Every row gives one point. Each copy is the shape, with its points in the same order, stretched, turned, moved and blurred by noise. Some copies are also mirrored. Which?

Shape (6 x 3):
[[49, 10, -65],
[-7, 30, 47],
[-7, -45, -15],
[-8, 9, -5],
[18, -16, 19],
[39, -17, -21]]
Copy 1 (6 x 3):
[[68, 3, -50],
[-47, 20, 14],
[20, -50, 1],
[7, 0, 10],
[-18, -23, -20],
[25, -20, -42]]
Copy 1 is: mirrored
Copy 2 (6 x 3):
[[36, -16, -74],
[13, 41, 22],
[-4, -41, -4],
[-3, 3, -11],
[32, -9, 12],
[37, -31, -29]]
Copy 2 is: only turned
Copy 3 (6 x 3):
[[-17, -28, 69],
[24, 53, -19],
[-9, -36, -30],
[-13, 12, -1],
[24, -7, -17],
[14, -32, 16]]
Copy 3 is: mirrored

Shape (7 x 4):
[[7, 4, -14, -61],
[-5, -29, -12, -43],
[19, -14, -33, -48],
[43, -2, -16, -7],
[0, 67, 23, 53],
[8, -9, -12, -25],
[16, 3, 21, -31]]
Copy 1 (7 x 4):
[[-12, 9, -2, -65],
[-19, -27, 12, -50],
[-8, -18, -20, -54],
[35, -6, -14, -18],
[20, 63, 18, 64],
[-5, -10, 2, -29],
[12, 13, 28, -38]]
Copy 1 is: only turned
Copy 2 (7 x 4):
[[12, -14, -21, -64],
[-1, -36, -28, -34],
[12, -18, -51, -42],
[39, -3, -27, 7],
[16, 65, 32, 29],
[3, -14, -25, -21],
[22, -21, 0, -23]]
Copy 2 is: only turned

Shape (11 x 8):
[[-25, 36, -15, -2, -27, 2, 46, -47],
[33, 12, 30, 3, -13, 17, 41, -21],
[-40, -68, -53, -56, -45, -26, 53, -55],
[-2, 11, -1, 17, -16, 63, -3, -29],
[16, 13, 0, 17, 46, 19, 34, 25],
[19, -11, 32, 28, 19, -6, -22, 15],
[18, 11, -12, -31, 5, -17, 8, 39],
[29, 10, 22, 52, 25, -14, -8, 48],
[-27, -1, 24, -1, 16, 12, 18, 44],
[1, -15, 32, -7, 21, -17, -4, 42],
[0, -3, -9, 14, -45, 23, 42, -4]]
Copy 1 (11 x 8):
[[9, 56, -27, 0, -22, 4, 26, -53],
[48, 25, 40, -3, 2, 5, 19, -36],
[5, -20, -63, -47, -85, -29, 68, -51],
[8, 6, 8, 11, 5, 60, -10, -33],
[34, 13, 7, 4, 57, 2, 27, 6],
[20, -17, 30, 14, 25, -26, -27, 13],
[38, 18, -8, -33, 5, -19, 4, 41],
[34, 0, 30, 43, 43, -30, -17, 38],
[-17, 10, 21, -8, 25, -8, 27, 33],
[8, -9, 29, -18, 22, -39, 1, 37],
[21, 15, 10, 22, -30, 21, 38, -15]]
Copy 1 is: only turned
Copy 2 (11 x 8):
[[-44, 2, 7, 35, -14, 14, 50, -54],
[1, 12, 9, 31, -31, 46, 35, 3],
[-35, -84, -62, -26, -20, -19, 72, -67],
[-20, -26, 42, 28, 7, 67, 3, -9],
[-14, 27, 3, 25, 36, 21, 15, 47],
[-5, -5, 7, 29, -7, 12, -43, 36],
[7, 4, 17, -26, 15, -27, 19, 20],
[13, 13, 14, 45, 6, -12, -36, 59],
[-48, -5, 10, 1, 9, 1, 17, 57],
[-22, 6, -10, -11, -2, -18, -13, 62],
[-12, -39, 25, 37, -28, 19, 53, -2]]
Copy 2 is: mirrored

Shape (13 x 9):
[[-36, 6, -22, 59, 16, -13, -20, 15, -17],
[31, -27, 47, 0, 25, -23, -33, -29, 5],
[-13, -38, 20, -24, -12, 14, 9, 11, 28],
[29, -18, -20, 29, -16, -39, 42, 66, -13],
[-30, -14, -1, 5, -35, -1, 3, -29, -34],
[-22, 37, 5, -2, -43, 35, 31, -4, 17],
[-8, 34, 6, 25, 7, 49, -3, -25, -6],
[13, -34, -12, -21, -35, -26, -11, -4, 3],
[-21, 17, -27, -23, -42, -19, -29, 26, -56],
[19, 30, 7, 43, -48, 46, -4, 14, -1],
[23, -44, -23, 55, 27, -7, 33, -23, 17],
[18, 33, 44, 21, -6, 44, -45, 56, -50],
[-45, -16, 11, 26, -5, -39, 15, 56, -2]]
Copy 1 (13 x 9):
[[-42, -7, -14, 68, 6, 9, -30, 29, -3],
[28, -37, -12, 5, -1, -16, 8, -29, -29],
[-12, -18, -23, -28, -11, 31, 38, 4, 14],
[-20, -9, -15, -1, -33, -35, 5, 103, -2],
[-64, 9, -12, -23, -6, 14, -10, -9, -26],
[-35, 45, 24, -27, -11, 15, 16, -3, 37],
[-10, 31, 31, 10, 29, 23, -16, -10, 3],
[-14, -10, -38, -35, -44, 2, -10, 6, -13],
[-49, 56, -32, 9, -56, 14, -8, 17, -43],
[-14, 24, 59, -4, -30, 23, -25, 22, 6],
[-7, -53, -13, -12, 43, -17, -37, 49, 10],
[7, 38, 50, 47, -32, 33, 15, 25, -52],
[-55, -19, -25, 44, -23, -5, 38, 45, 12]]
Copy 1 is: mirrored
Copy 2 (13 x 9):
[[-9, -6, -23, 67, 22, -32, -18, -3, -15],
[48, -33, 31, -21, 7, -39, -9, -21, 6],
[-29, -48, 11, -25, 4, -4, 15, 22, 29],
[-36, -29, 3, 26, -29, -48, 61, 56, -53],
[-39, -32, -24, 6, -18, -8, -4, -49, 1],
[-46, 19, 1, 7, -20, 22, 36, -12, 44],
[8, 15, -4, 31, 1, 32, 12, -30, 29],
[-15, -47, -25, -28, -33, -40, -1, 11, 0],
[-53, 3, -25, 1, -46, -17, -42, 4, -45],
[-6, 3, 15, 52, -57, 25, 28, -10, 30],
[25, -51, -33, 27, 15, -32, 65, -2, 9],
[4, 11, 58, 52, -37, 41, -25, 5, -34],
[-62, -28, 15, 39, 22, -56, 7, 30, -22]]
Copy 2 is: only turned

Shape (15 x 11):
[[7, 11, -12, -8, 7, 10, -6, -29, 6, -3, 73],
[-53, 22, -23, 3, 35, -12, -21, -18, -20, 9, 39],
[34, -23, -59, -13, 11, -42, -36, 74, 55, -26, -27],
[-28, -22, 8, -19, 14, -23, 29, -14, -17, -17, 50],
[9, -58, -27, -14, -6, 18, -56, 60, 36, -5, -28],
[-14, 32, 38, 11, 25, -6, 3, -10, -1, -29, 28],
[-5, -10, 1, 48, 10, -20, -18, -37, -7, -16, 43],
[1, -24, -27, 48, 34, 2, 41, 42, 39, 12, 1],
[-6, 37, 7, 19, 3, -8, 11, 3, -19, 24, 57],
[-40, 19, 4, 26, 4, 9, -4, 13, -11, -33, 63],
[-22, 16, 14, -6, 23, 6, -8, -20, 33, 5, 35],
[24, -51, -19, -16, 6, -26, -59, 92, 36, 9, 5],
[-38, 10, 6, 14, -31, -29, 3, -10, 21, 9, 29],
[36, -28, -39, -8, -9, -1, -17, 58, 6, -1, -48],
[-14, 5, 29, 16, 33, -24, -8, -14, -13, 15, 38]]
Copy 1 (15 x 11):
[[21, 13, -4, -3, -17, 5, -1, -31, 18, 17, 71],
[-41, 28, -39, -5, 29, -8, -1, -12, -20, 15, 54],
[44, -40, -33, 3, 29, -21, -16, 49, 36, -16, -73],
[-14, -7, -4, -14, -14, -33, 50, -18, -4, -12, 59],
[-12, -91, -1, -3, 1, 20, -34, 23, 2, -9, -55],
[-10, 38, 38, 19, 17, -10, 20, -6, -10, -10, 38],
[-8, -5, -11, 59, 13, -24, -14, -33, -11, -5, 40],
[6, -32, -8, 62, 26, 24, 58, 44, 25, 31, -18],
[-8, 35, 7, 18, -13, -6, 15, 19, -16, 37, 60],
[-31, 19, -3, 25, -1, 7, 10, 15, -8, -19, 65],
[-15, 23, 14, -9, 17, 6, 7, -26, 18, 17, 36],
[9, -81, -1, -4, 15, -31, -35, 67, 29, -3, -30],
[-37, 14, -15, 12, -26, -21, 2, -13, 21, 8, 11],
[30, -45, -15, 10, -13, 10, -7, 29, -10, 3, -73],
[-17, 9, 26, 15, 12, -37, 6, -22, -16, 26, 46]]
Copy 1 is: only turned
Copy 2 (15 x 11):
[[35, -22, -17, 16, -55, -8, 5, 4, -23, 12, 65],
[10, -12, -24, 22, -38, -58, -4, -1, -72, -1, 9],
[9, -5, -42, -35, 46, -50, -52, 14, 78, -7, 17],
[-19, -17, 23, 16, -32, -44, 24, 2, -35, -11, 56],
[5, -67, -17, -13, 21, -4, -62, 23, 63, 0, -12],
[34, 7, 40, 25, -50, -43, 14, -1, -20, -8, 14],
[28, -23, 7, 66, -34, -43, -9, -30, -12, -2, 44],
[1, -10, -19, 50, 35, -26, 16, 40, 46, 7, 5],
[34, 19, 12, 33, -35, -28, 1, 15, -43, 38, 34],
[8, 11, 15, 48, -62, -37, -17, 32, -22, -14, 39],
[28, -34, 6, 17, -58, -41, 19, 3, -6, 17, 10],
[17, -52, -12, -20, 42, -42, -78, 49, 51, 25, 29],
[-15, -9, 14, 33, -63, -49, -2, -6, -1, 49, 19],
[-13, -11, -18, -16, 45, 15, -52, 6, 50, -6, -7],
[28, -12, 31, 33, -23, -44, 9, -4, -36, 28, 28]]
Copy 2 is: mirrored

Shape (18 x 12):
[[1, -72, 22, -38, 3, 55, 51, 15, 44, 4, -22, -23],
[5, 24, -16, -19, -14, -11, -53, -39, 34, 29, 11, 27],
[47, -45, 30, -61, 4, 47, 18, 8, -4, -8, 5, -42],
[56, -45, 24, -5, -7, 24, 43, 11, -24, -7, -15, -29],
[48, 10, -37, -38, 2, 30, 20, -9, -10, -26, -19, -40],
[18, 27, -9, -20, 23, 50, 61, 12, -8, -7, -17, -26],
[-2, -6, 11, 20, 11, 5, -39, -26, 17, -16, -25, 38],
[50, 9, -39, -74, 6, 31, 49, 32, -27, 12, -58, -2],
[-34, 31, 23, -3, -47, -37, -16, -25, 12, 27, 6, 28],
[-18, -47, -28, 7, -8, -13, 5, -39, -3, 1, 17, 18],
[-6, 0, 15, 8, 28, 1, -18, -25, 7, 52, 23, 18],
[-35, 6, -12, -12, 4, -32, -39, -4, 11, 8, 28, 7],
[-46, 26, 20, -19, 12, -48, -39, -27, 34, 7, -15, -14],
[-7, -52, 34, -57, 5, 79, 43, -23, -39, -12, -16, -16],
[9, -30, 0, -20, -31, 85, 22, 29, -14, -2, -23, -39],
[-18, -18, 5, -5, 11, -7, -33, 22, -12, -2, 16, 30],
[1, -12, -20, 0, 8, -7, -29, -18, -18, 39, -39, -25],
[-10, -6, 15, -2, -3, -37, -35, -29, 1, 5, 0, 41]]
Copy 1 (18 x 12):
[[-6, -42, 7, -30, 80, 6, 33, -66, -12, 2, 41, -17],
[7, 65, -4, -26, 16, -35, -48, 25, 10, 12, -45, -10],
[36, -5, 44, -15, 24, -16, 37, -85, -9, -15, 53, -12],
[20, -31, 21, 15, 1, -3, 40, -47, -25, 5, 48, 18],
[40, 14, 12, -29, -6, 2, 60, -22, -30, -45, 11, 24],
[21, -17, 10, -14, 19, 42, 73, -30, 14, -28, -7, 27],
[-3, 12, 15, 22, 46, -49, -38, 25, 8, -13, -20, 19],
[65, -32, 36, -49, -7, 34, 60, -37, -53, -8, -22, 22],
[-8, 33, 21, -28, -1, -15, -46, 64, 39, 45, -33, -16],
[-33, -7, -30, -21, -5, -51, -39, 0, -4, -14, -7, 10],
[-21, 26, -9, 19, 16, -24, -34, -19, 34, 20, -47, -20],
[12, 23, -3, -15, 1, -48, -39, 28, 37, -11, -33, -40],
[-9, 38, 28, -17, 33, -49, -2, 57, 32, 10, -44, -65],
[-21, -32, 71, -27, 31, 7, 18, -92, 5, -37, 28, 26],
[16, -21, 38, -9, 30, 61, 22, -49, -10, -35, 40, 9],
[30, -16, 17, 11, 8, -44, -51, -4, 31, -14, -18, -17],
[-17, 20, 16, 14, -6, -7, -5, 7, -35, -6, -40, -29],
[1, 16, 18, -1, 6, -66, -51, 29, 15, 16, -29, -5]]
Copy 1 is: mirrored
Copy 2 (18 x 12):
[[-22, -32, 57, -64, -3, 4, 0, 30, 19, 60, 50, 15],
[-13, 0, -10, 42, -23, 32, -16, -61, 7, 27, -14, 26],
[26, 0, 58, -32, -34, 35, -25, 40, -18, 62, 46, -23],
[55, -14, 27, -49, -24, 1, 8, 58, 4, 35, 2, -35],
[27, 26, -17, -50, 9, 48, -24, 25, -21, 71, -4, -39],
[-1, 53, 25, -70, 20, 18, 15, 13, -7, 40, -11, -44],
[12, -27, 20, 0, 27, 24, 3, -43, 23, -12, -15, -2],
[30, 51, 12, -71, 16, 54, -38, 64, -6, 39, -26, 19],
[-11, 4, -21, 4, -68, -8, -12, -69, 16, -38, -18, 19],
[39, -25, -13, -11, -3, -32, 8, -28, -17, 33, 26, 31],
[-1, 11, 53, 26, -16, -21, 11, -45, -13, 19, -12, 9],
[-6, 16, -10, 34, -8, -21, -37, -45, -13, -7, 20, 3],
[-31, -8, 13, 5, -22, -10, -75, -80, 4, -12, -10, -25],
[34, -1, 87, -91, -20, 32, 11, 14, -52, 25, 48, 14],
[-19, -4, 20, -46, -10, 39, 26, 67, -36, 26, 15, -8],
[15, 11, 17, 28, 12, -15, -13, -4, -9, -36, 22, 15],
[8, -30, 17, -2, -7, -1, -36, 6, -38, 27, -48, -1],
[33, -12, 5, 14, -19, -6, -22, -56, 13, -26, -6, 18]]
Copy 2 is: only turned
Copy 3 (18 x 12):
[[-24, -8, -7, -62, 8, 24, -42, 3, -15, -26, -69, 9],
[46, 5, -26, 22, 5, 38, -1, -36, 22, 31, 36, 25],
[33, -3, 9, -81, 21, 9, 9, 1, -8, -8, -49, -3],
[13, -21, 14, -52, -5, -27, -7, 6, -36, -37, -40, -15],
[32, 36, -30, -55, -33, -9, 32, -1, -28, -3, -22, -28],
[19, 46, -11, -16, -24, 3, 19, 48, -34, -33, -41, -25],
[5, -22, -39, 28, 24, 10, -8, -15, 15, -19, 28, -8],
[1, 10, -17, -33, -53, -15, 62, 9, -37, -9, -82, 1],
[11, 23, 26, 51, 6, 3, -13, -28, 33, 4, 30, 25],
[-18, -1, -7, -20, 26, 0, -30, -19, -30, 14, 44, 31],
[34, -9, 4, 29, 35, 21, -27, 10, -13, 30, 16, 18],
[14, 17, -11, 12, 22, -6, -16, 5, 33, 38, 36, 21],
[-8, 44, -12, 36, 41, -11, -35, -28, 44, 27, 11, -6],
[-20, 15, 31, -61, 45, 36, 35, 6, -43, -23, -24, -15],
[3, -13, 12, -62, -41, 36, 20, 36, 4, -18, -32, -39],
[2, -21, -12, 0, 27, -7, 1, 24, 33, 11, 21, 23],
[-4, -20, -10, 1, -3, -14, -5, -5, -2, 46, -2, -29],
[5, -10, -9, 33, 42, -13, -10, -31, 11, 3, 28, 25]]
Copy 3 is: mirrored

Shape (15 x 12):
[[-34, -40, 9, -31, 20, 32, -8, -17, -5, -19, 26, 15],
[0, -5, 48, -21, 43, -9, 27, -2, 7, -2, 9, -2],
[-52, 37, 50, 50, -3, -4, -40, -22, 9, -19, -23, -59],
[-25, 19, 4, -23, 40, 3, -7, 11, -6, 50, 14, 7],
[-26, -29, -7, -27, 20, 31, 4, 7, 19, 2, -20, -8],
[25, 29, -2, -27, -11, 54, -7, 12, 44, -11, 17, 13],
[-13, -20, -21, -15, -7, 10, 1, 75, -41, -29, 2, -45],
[13, -1, 5, -2, 14, -31, -20, -25, 17, -11, -16, -4],
[35, -13, 3, 39, 35, -20, -81, -4, -3, -36, -12, -6],
[-20, 2, -47, 4, -17, 9, 8, 51, 3, -21, 9, -49],
[9, 8, -23, -35, -34, 18, 20, 33, -31, -22, -25, 10],
[-46, -21, 5, 55, -6, 17, -30, -2, -8, 27, 20, 0],
[-16, -61, -3, 3, 15, 16, 8, 14, -25, 11, -25, -25],
[46, 28, -45, -12, 5, 46, 6, -8, -31, -25, 6, 26],
[26, -27, -25, -26, -31, 33, -9, -23, -22, 15, -7, -19]]
Copy 1 (15 x 12):
[[49, -18, -11, -22, 16, -11, 38, -31, -13, -6, -18, -41],
[-1, -3, 50, -25, 37, 7, 26, -33, -10, -13, 2, -20],
[-49, 12, 48, 11, -39, -35, -17, 33, -41, -58, -11, -52],
[-7, 10, 9, -49, 30, 36, 8, 22, -4, 5, 8, -31],
[5, -27, 5, -29, -2, -4, 51, -2, 6, -18, -31, -28],
[-3, -11, -7, -53, -48, 5, 7, -12, 6, -30, 21, 34],
[29, 3, 15, 10, -10, 6, 96, 17, -59, -6, -3, 17],
[9, 26, 16, 13, 17, -29, -9, -1, 27, -20, -13, -6],
[59, 29, 28, 54, 13, -7, -24, 17, 18, -62, -13, 11],
[8, 16, -25, -6, -35, -1, 85, 27, -22, -26, 19, -9],
[-2, -5, -20, -14, -4, -10, 38, 11, -35, 12, -19, 56],
[15, -27, -7, 14, -17, 29, -6, 14, -3, 5, 11, -50],
[19, -29, 27, 25, 6, 21, 62, -6, -4, 13, -40, -21],
[22, 20, -44, -13, -2, 41, -8, -9, -6, -11, -16, 53],
[28, 19, -5, 1, -36, 6, 15, -8, 11, 25, -31, 19]]
Copy 1 is: only turned
Copy 2 (15 x 12):
[[-54, -26, -25, -71, 9, -27, -35, 31, 33, 33, 14, 25],
[-3, 9, -7, -34, 10, -40, 6, -24, 8, 34, 40, -24],
[-29, -24, -48, 4, 49, 65, -44, -90, -14, -43, 20, -22],
[-5, -25, -59, 22, 23, -43, 10, 3, 6, 52, 9, -11],
[-47, -23, -16, -30, 49, -1, 1, 40, 5, 17, 16, -4],
[-19, 23, -1, -19, 18, 49, -34, 2, 27, 88, -12, 24],
[-23, -45, 13, 37, 19, 28, 17, 31, 75, -4, 93, -4],
[10, 18, -20, -10, 4, -17, -25, -4, -6, -19, 4, 14],
[21, 13, -26, 0, 38, -7, -23, -32, 33, -48, 9, 78],
[-25, -39, -10, 26, 19, 66, 7, 24, 74, 1, 35, -19],
[-27, -1, 25, 32, -29, 25, 4, 56, -4, 30, 50, 17],
[-45, -81, -33, 1, 28, 0, -21, -44, 28, -8, -35, 22],
[-28, -67, 4, -17, 50, -6, 19, 33, 6, -20, 30, 14],
[13, -11, -7, -14, -37, 44, 13, 35, 12, 61, 19, 83],
[10, -58, 23, -14, 16, 24, -36, 54, -12, 23, 7, 39]]
Copy 2 is: only turned
Copy 3 (15 x 12):
[[-25, -14, -2, 8, -9, 3, -73, 27, -11, -46, 25, -19],
[-2, -4, 12, -21, 46, -25, -37, 59, -24, 1, 17, 17],
[43, -5, 75, 52, 53, -56, 39, 11, 35, -27, 28, -35],
[-40, -6, -8, 22, 51, -24, -40, -12, -27, 21, -2, -19],
[-33, -4, -8, 1, -4, -24, -58, 30, 19, 13, 8, -35],
[22, 3, -14, 30, 11, 49, -80, 4, 30, 41, 9, -12],
[17, 55, -79, 58, -48, -29, 1, 50, -3, 2, 31, -44],
[26, -7, 5, -22, 12, -37, -21, -1, -3, 1, 10, 16],
[64, -3, 24, 43, -26, -57, -51, -17, -39, -4, 36, 15],
[10, 12, -72, 52, -39, -11, 7, 25, 19, 14, 28, -40],
[24, 58, -47, 26, -26, 20, -11, 31, 22, 27, -32, -10],
[-33, -20, 51, 73, -20, -29, -1, -24, 2, -25, 30, 1],
[-38, 18, 3, 5, -46, -52, -17, 39, -12, 21, 22, -20],
[36, -1, -12, 37, -29, 55, -48, 10, -35, 45, -44, -23],
[-16, 26, -5, -14, -55, 15, -10, -27, 8, 26, 12, -30]]
Copy 3 is: only turned
